Each point is reached from the start by the listed moves, each made 0, 1 or 2 times, or once backwards (-1), plus a little noise. Is the number of moves made odd or even? Then give how often each move was made.

Moves:
(1): [ 0.13 -0.07  0.23 -0.03  0.09]
(2): [-0.01  0.10  0.02 -0.38  0.14]
Start: [ 0.54 -0.19 -0.20 -0.17 -0.25]
Points:
[ 0.68 -0.22  0.05 -0.57 -0.03] => even (1, 1)
[ 0.79 -0.16  0.36 -0.98  0.18] => even (2, 2)
[ 0.55 -0.26 -0.20  0.15 -0.41] => odd (0, -1)
[ 0.80 -0.37  0.27 -0.22 -0.11] => even (2, 0)

Moves:
(1): [ 0.11  0.09  0.07  0.01  0.20 -0.28 -0.03  0.15  0.05  0.19 -0.27 -0.18]
(2): [ 0.14  0.00  0.06  0.05 -0.28 -0.20 -0.02  0.02  0.05 -0.02 -0.16  0.01]
(3): [ 0.02  0.02  0.27  0.10 -0.03  0.13  0.05  0.10 -0.01 -0.04 -0.04 -0.09]
(4): [ 0.07  0.06 -0.01  0.00  0.08 -0.02 -0.10  0.23 -0.10 -0.01  0.23  0.15]
(5): [-0.03  0.14  0.04  0.03  0.02  0.14 -0.01  0.16 -0.07  0.19 -0.07  0.05]
(6): [-0.08  0.20  0.02 -0.17 -0.16 -0.29 -0.16 -0.31 -0.16  0.20  0.05  0.31]
(7): [ 0.05 -0.21  0.04 -0.32 -0.05  0.07 -0.03 -0.04 -0.14 -0.06  0.07 -0.01]
(8): [ 0.02 -0.14  0.10  0.02  0.13  0.07  0.29 -0.01 -0.24 -0.14  0.06  0.07]
(9): [ 0.14  0.12 -0.12 -0.22 -0.03 -0.06  0.11 -0.06  0.05 -0.19  0.01 -0.17]
Start: [ 0.19  0.13  0.28 -0.01 -0.05 -0.27 -0.15  0.11  0.13 -0.22 -0.12  0.09]
Points:
[ 0.39  0.11  0.88 -0.55  0.15 -0.96 -0.11  0.00 -0.89 -0.25  0.37  0.81] => even (1, 0, 1, 2, -1, 2, 1, 2, 0)
[ 0.76  0.39  0.41 -1.20  0.26 -0.92 -0.05  0.29 -0.54 -0.10 -0.22 -0.09] => even (2, 0, 0, 1, 1, 1, 2, 1, 2)
[ 0.47  0.18  0.91 -0.53 -1.14 -0.20 -0.70  0.19 -0.19 -0.14  0.05  0.53] => odd (-1, 2, 2, 1, 1, 1, 2, -1, 0)
[ 0.28  0.49  0.02  0.29 -0.06 -0.02 -0.05  0.33  0.75 -0.19 -0.61 -0.56] => even (0, 0, 0, -1, 1, -1, -1, -1, 1)
[ 0.54  0.41  0.44  0.17 -0.78  0.15 -0.14  0.67  0.46 -0.36 -0.43 -0.26] => odd (-1, 2, 1, 0, 2, -1, 0, -1, 1)
[ 0.45  0.45  0.29  0.36 -0.12 -1.32 -0.38  0.09  0.83  0.16 -1.13 -0.53] => odd (2, 1, 0, -1, -1, 0, -1, -1, 0)
[ 0.40  0.24  1.23  1.09 -0.13 -0.06  0.30  0.99  0.25  0.16 -1.26 -0.36] => even (1, 2, 2, -1, 2, -1, -1, 1, -1)

Moves:
(1): [ 0.04  0.12 -0.25 -0.21 -0.28 -0.08  0.17 -0.02 -0.04 -0.02  0.05 -0.06
  0.13 -0.03 -0.03  0.19 -0.06 -0.10 -0.11 -0.06  0.11 -0.15  0.08 -0.06
  0.20]
(2): [-0.13 -0.02 -0.19  0.09 -0.10  0.04  0.13 -0.14 -0.05  0.04  0.02  0.02
  0.14  0.05  0.04 -0.01  0.13  0.21  0.03 -0.02  0.13 -0.06 -0.10  0.08
  0.21]
(3): [ 0.18  0.22  0.14  0.08 -0.28  0.15  0.19 -0.13 -0.24 -0.31 -0.01  0.07
 -0.09 -0.04 -0.05 -0.10  0.21  0.30  0.02  0.13  0.16 -0.33  0.00  0.18
 -0.32]
(4): [-0.07 -0.18  0.14 -0.05 -0.40 -0.24  0.11 -0.08 -0.13  0.04  0.09 -0.08
 -0.15  0.13  0.19  0.00  0.22  0.07  0.12 -0.03 -0.05 -0.07  0.08  0.03
 -0.09]
(5): [ 0.27  0.01  0.46 -0.28  0.04 -0.03  0.02 -0.02 -0.24 -0.08 -0.17  0.08
 -0.04 -0.06 -0.07 -0.23 -0.38  0.01  0.11 -0.38 -0.26 -0.12  0.02 -0.21
 -0.04]
(6): [ 0.26  0.05 -0.19  0.07  0.22  0.27 -0.03  0.35 -0.05 -0.11  0.06 -0.05
  0.15 -0.06 -0.12  0.21  0.04 -0.10 -0.17  0.20  0.03 -0.11  0.05 -0.01
  0.13]
(7): [-0.05 -0.01 -0.19 -0.13 -0.05 -0.18  0.13 -0.15 -0.11  0.00  0.25  0.09
 -0.17 -0.10 -0.26  0.02  0.08  0.18  0.00 -0.12  0.05  0.12 -0.08  0.06
 -0.01]
(8): [-0.04  0.05 -0.22  0.12  0.27  0.40  0.15  0.03  0.06  0.02 -0.21 -0.02
 -0.24  0.03 -0.26 -0.08 -0.10  0.12  0.16 -0.17  0.12 -0.12  0.00 -0.03
 -0.09]
(9): [-0.08  0.10  0.04 -0.10 -0.21 -0.01 -0.04  0.00 -0.11 -0.21 -0.05  0.23
 -0.03 -0.24  0.26 -0.02  0.00  0.16  0.16 -0.09  0.15 -0.04  0.28 -0.12
  0.14]
(10): [ 0.29  0.30 -0.04  0.02  0.12  0.15  0.14  0.13  0.02 -0.18 -0.03  0.01
 -0.18  0.02 -0.13 -0.04  0.05  0.27 -0.35  0.03  0.15 -0.04 -0.16  0.40
 -0.15]
(11): [ 0.08 -0.16  0.01 -0.01 -0.02  0.09 -0.03  0.12  0.01 -0.04  0.05 -0.01
  0.16 -0.07  0.07 -0.15 -0.04 -0.15  0.18 -0.08  0.09  0.09  0.07 -0.14
  0.12]
(12): [ 0.06  0.05  0.01 -0.05  0.14 -0.08 -0.02 -0.09  0.01  0.00 -0.06 -0.06
 -0.02  0.15  0.05 -0.02  0.04  0.07 -0.10  0.09 -0.07  0.03 -0.05  0.05
 -0.11]
(13): [ 0.17 -0.26  0.05  0.17  0.04 -0.17 -0.07  0.07  0.02  0.10 -0.19 -0.02
 -0.10  0.09  0.01 -0.09  0.10  0.01  0.12 -0.26 -0.28 -0.12 -0.17 -0.18
 -0.04]
(14): [-0.12  0.00  0.12 -0.09  0.15  0.17  0.13  0.05 -0.03  0.08  0.07 -0.04
  0.09 -0.18 -0.04  0.05  0.00 -0.05 -0.07  0.01  0.15  0.12  0.02  0.00
 -0.06]
(15): [-0.16 -0.01 -0.09 -0.04  0.05 -0.09  0.10 -0.15  0.18  0.22 -0.22  0.02
 -0.21  0.02 -0.06 -0.15 -0.03 -0.04 -0.03 -0.01 -0.10  0.27  0.17  0.12
  0.05]
(16): [-0.20 -0.05 -0.05 -0.17  0.12  0.03  0.12 -0.08  0.16  0.15  0.04  0.18
 -0.09  0.02 -0.09 -0.09 -0.09 -0.07 -0.17 -0.18  0.12  0.12  0.05 -0.05
  0.02]
(17): [ 0.01  0.02  0.00 -0.07  0.17 -0.03  0.00  0.15 -0.16 -0.04  0.00  0.01
  0.18 -0.14 -0.04  0.09 -0.11 -0.07  0.04  0.03  0.06 -0.09 -0.10 -0.04
  0.11]
(18): [ 0.19 -0.15 -0.41  0.14 -0.25 -0.12  0.13 -0.19  0.04 -0.07  0.21 -0.06
  0.15  0.04  0.01  0.04  0.05  0.20 -0.05  0.00 -0.03 -0.33 -0.09  0.08
  0.11]
(19): [-0.02 -0.11 -0.15  0.05 -0.03  0.00  0.07 -0.05  0.10 -0.12 -0.13  0.06
  0.09  0.11 -0.06  0.03  0.05  0.20  0.21 -0.12 -0.16 -0.20 -0.03 -0.11
  0.02]
(20): [ 0.06 -0.07  0.07 -0.03  0.06 -0.03  0.14 -0.01 -0.01  0.05 -0.03  0.02
  0.02  0.03  0.05  0.16  0.05  0.01  0.04  0.13  0.02  0.20 -0.13  0.09
  0.01]
(21): [ 0.14  0.00  0.18 -0.28 -0.22  0.06  0.02  0.24  0.01  0.08 -0.02  0.12
 -0.02  0.08  0.18  0.14 -0.05 -0.08 -0.33 -0.01 -0.01  0.12 -0.13 -0.02
 -0.29]
(22): [-0.09  0.35 -0.16 -0.03 -0.02  0.02  0.34 -0.18 -0.01  0.22  0.12 -0.02
 -0.01  0.34 -0.11  0.11 -0.12  0.05 -0.17 -0.21 -0.15 -0.29 -0.19  0.05
 -0.20]
(23): [ 0.20 -0.14  0.22 -0.06  0.06 -0.09 -0.06  0.00 -0.10  0.05  0.36 -0.20
 -0.22 -0.27 -0.16 -0.19  0.04 -0.04  0.09  0.11 -0.15 -0.06 -0.16 -0.19
 -0.03]
(24): [ 0.35  0.07  0.04 -0.03  0.02  0.11  0.02  0.02 -0.03  0.04  0.03  0.16
 -0.11 -0.10 -0.22 -0.16 -0.01  0.33  0.12 -0.27  0.10 -0.18 -0.08  0.12
 -0.02]
Start: [ 0.03  0.20  0.13  0.13  0.18 -0.05  0.05  0.33  0.09  0.01  0.06 -0.07
 -0.13 -0.02  0.10  0.11 -0.05 -0.13 -0.18 -0.09 -0.10  0.08 -0.08 -0.19
  0.12]
Points:
[ 1.55  0.85  0.23 -1.45 -0.66 -0.36  2.14 -0.22 -1.27  0.26  1.45  0.07
  0.00 -1.06 -0.31 -0.17 -0.89  1.32 -0.26 -1.87  0.47 -1.37 -1.15  0.10
  0.87] => odd (2, 2, -1, 1, 2, -1, 0, 0, 2, 2, 1, 0, 0, 2, 0, 0, 2, 2, -1, 2, 0, 2, 2, 2)
[ 1.85 -0.74  0.03 -0.28 -0.65  0.52  1.23  0.47 -0.89 -1.12  0.58 -0.11
  1.01 -0.84 -0.76  0.40 -0.06  0.31  0.83 -0.63  0.14 -1.79  0.04 -0.86
  0.61] => odd (2, -1, 2, 1, 2, 2, 0, 0, -1, -1, 1, -1, 0, 2, -1, 1, 0, 2, 2, 2, -1, -1, 0, 1)
[ 0.61  0.31  0.67  0.56  0.14  0.60  0.28 -0.74 -0.26 -0.15  0.52  0.18
 -0.25 -0.55 -0.89 -1.45 -0.38  0.94  0.72 -0.74  0.19 -1.32 -0.30 -0.13
 -0.08] => odd (-1, 1, 2, -1, 1, -1, -1, 0, -1, -1, 0, -1, -1, 0, 0, 1, 0, 1, 0, -1, -1, 0, 1, 2)
[ 1.12  0.21 -0.43  0.39  0.22  0.98  1.55 -0.11  0.00  0.01 -0.32  0.31
 -0.06  0.51 -1.09 -0.12 -0.73  0.86  1.40 -2.15 -0.47 -2.37 -0.64 -1.04
 -0.12] => odd (1, -1, 1, 0, 1, 0, -1, 2, 0, -1, 1, -1, 1, 0, -1, 1, 0, 1, 2, 2, -1, 2, 0, 2)
[ 0.33 -0.76 -1.70  0.29 -1.87 -0.81  1.48  0.09 -0.29 -0.28  0.14 -0.23
  0.17 -0.34  0.05  0.50  1.44  1.37 -0.03 -0.46  0.23 -1.26 -0.42  0.38
  0.74] => odd (2, 2, 1, 2, -1, 0, 1, 0, 0, 1, 0, -1, 2, 2, 2, -1, 2, 2, 2, -1, 1, -1, 0, 0)
